Rows are points. Examples show where two turns around zero, p and q, send a point. Where does a point land after both, in the order given? Backwards means that the second turn is done in reverse. Each puzzle has new turns, and all numbers are rounded.

Turn p:
[ -4  19 -64] -> [-23  10 -62]
[-20  17   9] -> [-22  12  13]
[-35 -36  30] -> [-16 -41  39]
[59  0 25] -> [60 19 11]
Turn q:
[-45  59  26] -> [-10  59  51]
[ 29 -59  55] -> [ 42 -70  25]
[ -4   2 -20] -> [-14   6 -14]
[  9  16 -13] -> [  3  17 -15]
[-11  -9 -62] -> [-45   3 -45]
[22 -9 14] -> [ 24 -14  -2]
Where do these land?
q, then p: [ 26 -15  49] -> [ 55 -10  14]
q, then p: [ -4  41 -26] -> [-25  38 -16]
q, then p: [-63 -27   2] -> [-39 -29  49]
p, then q: [ 42   2 -26] -> [ 10  12 -47]

Turn p:
[-17  -8 -12  18 -15   3] -> [-17 -12 -18   3   1  17]
[ 16   3 -20  16 -24  -6] -> [  9   0 -34  17  -3   4]
[-10  -5 -27  24  -3 -22] -> [-19 -10 -30  12  19  -6]
[-17 -42  21 -20  23  27] -> [  6 -22  40 -34  16  25]
[ 35  35   7 -31  16 -11] -> [ 28  34  13  -1 -12 -40]
[30 31 25  8  9 -3] -> [ 14  30  19  31  -9 -12]
[-26 -12  19 -18   1  11] -> [-11 -16  24 -22 -11   9]
[-14  -3   3  -4  13  29] -> [ -8  10  15 -20   3  21]
[  4   1 -18   8 -20 -27] -> [ -1 -13 -30  14  -2 -16]
Turn q:
[43  1 -9  1 14 22] -> [ 17 -14 -33  -4  18  25]
[-13 -16  -8 -20 -48  21] -> [ -3   2  31 -42 -20  22]
[19 11 18  7  3  1] -> [23 -6 -4 15  4  4]
[-12  11  -3 -21   9  21] -> [  2  29  -2 -14  12   5]
[-12   2  -1  12   4 -76] -> [-14 -21  -2  24 -30 -63]
[-3 -4 -7  8  8 20] -> [-11   6  -4   2  10  18]
[-17 -18  13   0   4 -26] -> [-12 -10  19   6   4 -28]
[-4 14 -2 13  7 16] -> [-2 14 -6 14  1 16]
Where do these land?
p, then q: [  8  -8  -5 -11 -19 -22] -> [-10 -28  -6 -11  -8  -5]
p, then q: [ 18  38 -25   1  -1 -16] -> [ -4   6 -28  11 -39 -15]
p, then q: [ 25 -15  -5  24 -18   6] -> [ -9 -13 -21   7   5  32]
q, then p backwards: [-30   8   1 -32  -1  19] -> [  1  22  -6 -15  32  24]
q, then p: [  5  -5 -22  20  11 -14] -> [-19 -16 -20  -7  10   9]
p, then q: [-38  -8  52  12  19  26] -> [14 22 59 15 29 13]
q, then p: [ 13 -11   5 -13   9   2] -> [ 10   1   6 -10  16  -9]
